Rows are points. The window is the flat piece filled in between its corners: a triangle in 3 columns, a solid with four corners in 4, and so on. A path goes straight from each point to the next, and from the last back to the first. After which points does the path pass through the window?
In the rows, zero is written as 128.

Window (3 x 3):
[[163 192 159]
 [147 132  93]
 [ 42  81 122]]
Path:
(1): [134 183 129]
(2): [167 157 147]
(3): [155 135 138]
(4): [131 166 119]
(5): [ 92 144  46]
(6): [152  77 114]
(7): [173 146 181]
(8): [134 210 100]
Through the window after points: 1, 3, 7

Window (4 x 4):
[[138 117  77 131]
 [143  96 224 118]
 [164 128 114  86]
 [124 125 163  70]]
Path:
(1): [181 167 160 106]
(2): [149 137 186 108]
(3): [138  87 204  11]
(4): [124  88 150  63]
(5): [168 141 205 152]
(6): [117 162  82 141]
(7): [155  80 107 114]
(8): [141  74 107 103]
(9): [141 147  93 132]
(10): [138 151 144 142]
(11): [171  70 108  82]
(12): [125  81  90  64]
Through the window after points: 4, 6, 8, 12

Window (6 x 6):
[[172 181 200 131 100 239]
 [ 79 107 110 145 111 116]
 [183 111 116 148 217  42]
 [103  64 125 104 105 108]
 [ 55 111 126  78 104 103]
 [115 124  81  90  96 132]]
Path:
(1): [ 97 109 107 123 140 154]
(2): [100 153 156 115  94 126]
(3): [128 140 101 117  71  33]
(4): [116  74 125 137 196 154]
(5): [ 74  84 109 110 159 151]
(6): [ 94 134 136  97  81  61]
(7): [ 97 101 118 104  92  51]
(8): [ 74  52  81  94 165 123]
(9): [ 80  82 145  81 160 150]
(10): [115 159 104 134  76  48]
(11): [161 142 124 144 122  45]
(12): [106  74  91  83 187 152]
(13): [ 97  89  81  84 127 143]
(14): [118 145 112 128  85 110]
(15): [137 100 145 124  53  57]
(16): [ 80  86 100  92 139 149]
Through the window after points: 3, 5, 9, 11, 13, 15

Window (9 x 9):
[[132  83 109 146  96  74 142 153 189]
 [113 143 142 109 122  99 113 174 138]
 [ 78  45 249 116  57 205 113 123  82]
 [123 135 133 121 111  93  93  81 105]
 [162 102 152 184 177 101 101 147 108]
 [160  79 117  86  96 127 122 184 184]
 [151 101 178 138 127 125 164 107 122]
 [108 115  77 108 144 182 204 100  61]
 [192 100 145 168 105 126 135 208 109]]
Path:
(1): [162 108 117 138  74 153 106 170 181]
(2): [150 132 104 119 130 162 115 144 160]
(3): [130 102 161 138 101  74 131 179 115]
(4): [139 105 123  93 133  43 101 160  65]
(5): [114 137 142 142 104 154 123  78 142]
(6): [137 130 156 186 109 164 124 145 152]
(7): [131  45 133  78 109 106 148 112  87]
(8): [137  52 134  47 143  85 154 171 143]
Through the window after points: 2, 4, 8

Window (11 x 11):
[[203 133  97  89  76 177 118 153 136 115  86]
 [119 105 133 103  58 138 105 154 120 179  86]
 [185 228 157 131 171  58 128  89 101  89 114]
 [206 131 174  99 165  72 135 111  64 121 169]
 [100  77 161 104 125 177 179 178 183 111  83]
 [137 139 118 149 127 198 118 168  92 122  92]
 [171 194 154  89 139 109 119 117 124 133 225]
 [181 162 104 146 142  71 122  54 112  78 219]
 [147 123 117  90  82 162  26 184 112  80  71]
 [134 160 112  20 178  65 146  95  53 150 153]
 [131 127 150 119  15 204 132 154 115  65 121]]
Path:
(1): [164 134 143  99  99 108 120 184  97  98 118]
(2): [149 148 136 108  95 149 123 183  98 116 124]
(3): [147 127 136  88 108 157 102 130 121 119  91]
(4): [179 108 148  94 101 165 105 109 130 134 123]
(5): [132 170 133 104 135  99 131 179  69 126 120]
(6): [162 161 133 105  99  86 148 161  70  82 152]
(7): [164 152 117 100 122 163  61  61 126 146 130]
(8): [149 130 177 117 119 144  95 107 117 140 119]
(9): [175 167  55  45  82  70 150 155 103  82 152]
(10): [137 124  45 113  94  86  84 199 105  45 141]
(11): [175 187 222  68 151 157 104  72 102 171  98]
(12): [165 141 129  97 128 158 133  21 157 121 166]
Through the window after points: 10
